Each row is a point. The last column is the point's height on a tilted bowl or saddle (a function of degree 2), plus a little noise. Along how many of its main directions does it bend up, bend down or stay straight?
(in the rows, 128 means zero)

Points (15 x 4)
[[ 94 209  81 204]
 [150  94 142 142]
 [159 156 138 139]
 [ 95  93 100 159]
 [177  76 162 160]
 [116 124 151 146]
 [122 115 151 144]
 [104 130 119 147]
 [197 121 112 142]
 [ 44 149 109 200]
 [ 70 137 120 171]
 [156 175  94 150]
 [154  88  21 187]
 [157 133 124 134]
 [134 159 196 168]]
Directions: 3 up, 0 down, 0 straight

Points (24 x 5)
[[130 108 133 163 166]
 [117 166 133  70 118]
 [ 82 101 164  83 151]
 [108  96 192 169 158]
 [131  92 131 136 154]
 [ 58 157 167  86 134]
 [112 145 132 126 165]
 [194 151 121 191 187]
 [ 55 107 123  68 136]
 [131 160 114 174 157]
 [148 160 156  95 164]
 [180 111 164 133 155]
 [175 117  28 147  59]
 [ 77 116 145 142 188]
 [ 85 157  73 110  75]
 [145 132 125 109 159]
 [189 148 139 220 164]
 [184  92  47 176  72]
 [107  66 149 109 138]
 [180 119 155 151 169]
 [115  73 146 187 149]
 [161  44 114 125  68]
 [166  90 112 106 121]
 [ 82  91 104 133 165]]
Directions: 1 up, 3 down, 0 straight

Points (40 x 7)
[[ 95 126 124 159  87  57  74]
 [ 87 157 170  69 114 192  72]
 [146 167  77 119 139 134 129]
 [109 129 142  67  91 137  89]
 [157 198 125 195 195 173 100]
 [ 92 110 154 155  56 125  76]
 [153  87 143 147  59 158  95]
 [117 130 132 124 135  17  66]
 [119  95 155 104 156 106 113]
 [110 175 126 156 166 108 133]
 [118 133  86 219  73 157  29]
 [122 153 152 110 179 133 114]
 [209 133  67  88 156 165 118]
 [173  88 115 122  82 137 109]
 [ 81 149  62 117 111 188  83]
 [ 36 125 170 119 119 106 107]
 [ 54  37 135 110 154 117  95]
 [212  74 152 145 187  78  60]
 [137 150 176  86 120 160 118]
 [ 90 101 135 127 135  70 101]
 [123  68 164  99 137 141 120]
 [150 103 117  85  82 125  97]
 [113 146 161 159 153  75 123]
 [130 152 115 160  62 119  90]
 [ 67 112  36 149 113 204  60]
 [ 28 109 119 147 189 128 122]
 [151 180 112 179 105 106 115]
 [129 105 107 126  55  77  52]
 [ 78  96 139 132  73 151  81]
 [117 131 175 155 127 151 132]
 [107 202 164 122 160 105 122]
 [104 126 176 150 156  77 123]
 [ 31  78 126 143 134 145  97]
 [ 42  76 125 155 121 115  92]
 [151 190 159 181 149  89 118]
 [150 120 130 141  64 134 103]
 [142  96 168  82 158 172 110]
 [150 163 110 141 105 142 130]
 [164  98 162 102 155 160 125]
 [133 125  98  68 173  93  65]]
Directions: 0 up, 3 down, 3 straight

Points (75 x 9)
[[108  69 153 106 119 158 126  20  62]
 [155 184  15 105 101 147 159 106  95]
 [114 112 119 143 103 103 154 126 114]
 [163 158 154 157 134 152  75 109 109]
 [110 137 122  90 146 127 118 143 117]
 [107 168  88   7 115 132 114 166  82]
 [157 187 166  86 100 146 134  53  95]
 [134  97  41 179 145 130 122  76  74]
 [138 119  88 126 103  78 114 162 104]
 [ 36 145 120 115 235 140 117  81  55]
 [146 125  72  79 125 123 170 112 101]
 [115 123 117 127 179  98 103 155 109]
 [132  92 163  55  87 111 123 123  93]
 [103 159 135 148 103  75  66 128  89]
 [129 155  87 132 120  99 114 127 112]
 [102 131 165 167 115  49 185  88  60]
 [ 86 164 148 131 134 156 117 132 111]
 [ 96 112 144 104 130 156 154 166 109]
 [183  95  90 182 126 120 101 133 110]
 [169  99  94 155 161 157 158 127  99]
 [121 162 131 233 113 101 135 116  72]
 [129  74 122  63 166 122 136 103  88]
 [164 127 168 100  98 182 127 189  96]
 [135  83 144 118 166 106 119 173 112]
 [120 143 178 107 190 149  87 189  91]
 [ 99 119 180  92  18 131 129  84  86]
 [120 110 157  98 116 143 137 160 114]
 [ 88 103 130 146  57 117 135 169 112]
 [ 78 137 180 117 135 139  78 231  63]
 [214  64 149 115 122 158 109 115 101]
 [184 125 107 114 170 145 122 119 109]
 [170 183 179 161 168 119 115 123  98]
 [ 71 166 137 159 111 160 129 155 103]
 [121 176 116 146 190 121 119 131 106]
 [197  99 135 130 160 120 137  60  85]
 [174  71  43 126 138 120 160 125  81]
 [202  96 130 143 127  91 135 120 106]
 [ 76 198 112 146 146 214  84 119  86]
 [ 54 105  87 182 119 174  78 211  57]
 [ 93  95 104  80 164 169  36 126  73]
 [120 150 158 129 122 140 125 136 118]
 [ 86 142 110 122  56 108 127 108 110]
 [112 103 203  90 152  39 131 248  52]
 [ 90 140 130 121 125 130 107 181 106]
 [ 83 197  57 139  87 232 176 141 110]
 [ 97 181  40  41 104 125 104  96  95]
 [179 158  96 113  71 126 107 125 110]
 [109 131  56  62 111 147  76 108  94]
 [161 156 161 132 111  82 137  45  80]
 [126 115 124 111 182  91 125 171 106]
 [105 160 143 114  76 131  70 192  87]
 [199 137 126 140 182 100 147  87  90]
 [117 107 141  71 167 195 104 132  91]
 [128  98 248 121  91 133 163 137  67]
 [166 145 131 102 155  87  92 147 116]
 [124  95 146 144 142 205  95 188  94]
 [140 134 130 133 118 100  71 133 114]
 [ 83  64 146 121 144 152 110  99  94]
 [125 139  71 119  39  68 149 157  81]
 [102 175 167 122  90 140  93 114 106]
 [142 104 114 146  85  56 197 101  74]
 [147 105 172 157 150  68 111  62  82]
 [136  83 157 129 112 143 129 117 118]
 [117 172 197  90 116 123 150  94  93]
 [ 49  85 128 103 114 139  84 145  89]
 [ 68 171 127 116  87  90 104 156  90]
 [136 115 169  16  81 100  84 157  63]
 [162  98 130 143 179 169 141 160 100]
 [176 115 173 125 137  89  71 186 109]
 [168 235  88 174 158 127 160 102  79]
 [160  92 129 103  61 141 131 160 116]
 [177 139 143 162  49 183  91 187  97]
 [121 124 183  96 127  55 138 210  78]
 [140  90 169 148 148 178 192 134  85]
 [ 85 159 167  59  94 196  95  96  92]]
Directions: 0 up, 6 down, 2 straight

Points (74 x 9)
[[155 111  46 168  20 108 100 130 163]
 [120 211 174  89 189 103 122 130 205]
 [ 59  44 155 151 113 116 126 126 148]
 [105 138 130  67 112 132  97 178 147]
 [ 75 108  89 158  95 180 155 160 154]
 [131 137 178 103 176 142 136 130 164]
 [160 135 177 111  64 149 139 103 169]
 [ 71  94 117  90 141 181 149 197 122]
 [106 137 134 112 109 112 201 104 160]
 [135 101 114 147 151 189 124 136 148]
 [ 66  92 105 167 171  73 138 146 103]
 [139 226 179 110 100 118 183 138 214]
 [ 85 191 171  89 164 144  87 150 205]
 [ 97  98 120  98 155 180 130 116 144]
 [136 128 108 132 132 171 133 148 139]
 [125 158 115 147 107 153 188 137 163]
 [113 134 162 175 201 149 133 153 135]
 [102 118 111 130  64 135  85 180 129]
 [215 161  94 209  61 140 157 182 192]
 [ 53 162  74 126 146 206 152  85 152]
 [161 154  96 162 149  64 101 153 141]
 [172 121 132 130 140 122 190  98 142]
 [173 101 125 174 176  84 123 186  64]
 [125 207 144 201 105 167  72 146  67]
 [ 69 129 179  49 145 103 131  82 216]
 [120 132 159 108  84  48 158 118 172]
 [153 129  91  46 121 136 136 131 121]
 [154 185 148 109 135 134  75 127 136]
 [113  53 140 172 122 129 138  97 149]
 [ 91  41 148  99 160 145 205  94 109]
 [ 70  92 209 156 123 171 149 154 215]
 [ 85 151 127  96 100 135 118 230 179]
 [146 103 249 145 180 146 169 100 189]
 [202 208  82 179 161  50  86 145 178]
 [156 157 137 131 103 115 127 109 139]
 [ 85 147 164 176  97 142 105 126 153]
 [137 207 114 162 180  87 211 129 176]
 [ 44  95 135 148 122 144 140 160 160]
 [ 73 206 135 194 112 145  74 121 130]
 [138 176 148 201 101 138 122 149 107]
 [203 149 124  68  56  99 185 145 215]
 [120 154  69  86 131 168 100 162 145]
 [152 111 104 162  77 117 123 125 133]
 [174 183 127 122 149 128 116  37 150]
 [ 92 126 157 167 199 116 115 145 134]
 [135 147 105 106 136  99 165 143 141]
 [144 131 139 162 147  11 110 142  92]
 [134  94 137 110 146 134 126 180 112]
 [122 149 152 123 129  97  91 162 136]
 [ 78 122 157  77 187 107 102 145 168]
 [147  94  94  67 234  85 106  52 195]
 [198 181 201 141 118 118 107 136 101]
 [143 169 162 113  97 205 136 119 149]
 [127  85  98 172 172  57 117 104 113]
 [106 151  81  89 150 157 154 183 145]
 [123  94 118 167 161 122 164 209  91]
 [161 144 116 226 139 173 117 107 111]
 [144 110 136 151 138 144 123  99 137]
 [101 141 175 166 107 133 154  98 177]
 [127 166 123 131  51 110  62 156 124]
 [125  99 143 102 119 105 151 190 108]
 [117  98 132 185 177 172 188 192 136]
 [ 91 122 182 114 157 154  94 101 196]
 [148 135 130 165 145  33 150 130 108]
 [177 120 111 134  93  96 183 103 156]
 [155 125 158 137  80 159 141 108 153]
 [156  88 149 177 122 111 117 121 105]
 [122 189 116  94 164 147 146 125 166]
 [ 96 120 132  32  84 154 128 152 119]
 [185 133 135 156 161 188 126 121 141]
 [143 131 140  97 171 167  76 165 163]
 [ 96  89 172 151 155 131 138 110 156]
 [122  94  73 139 139  68 126  45 175]
 [169  82  69  87  99  77 110 161 114]]
Directions: 5 up, 2 down, 1 straight
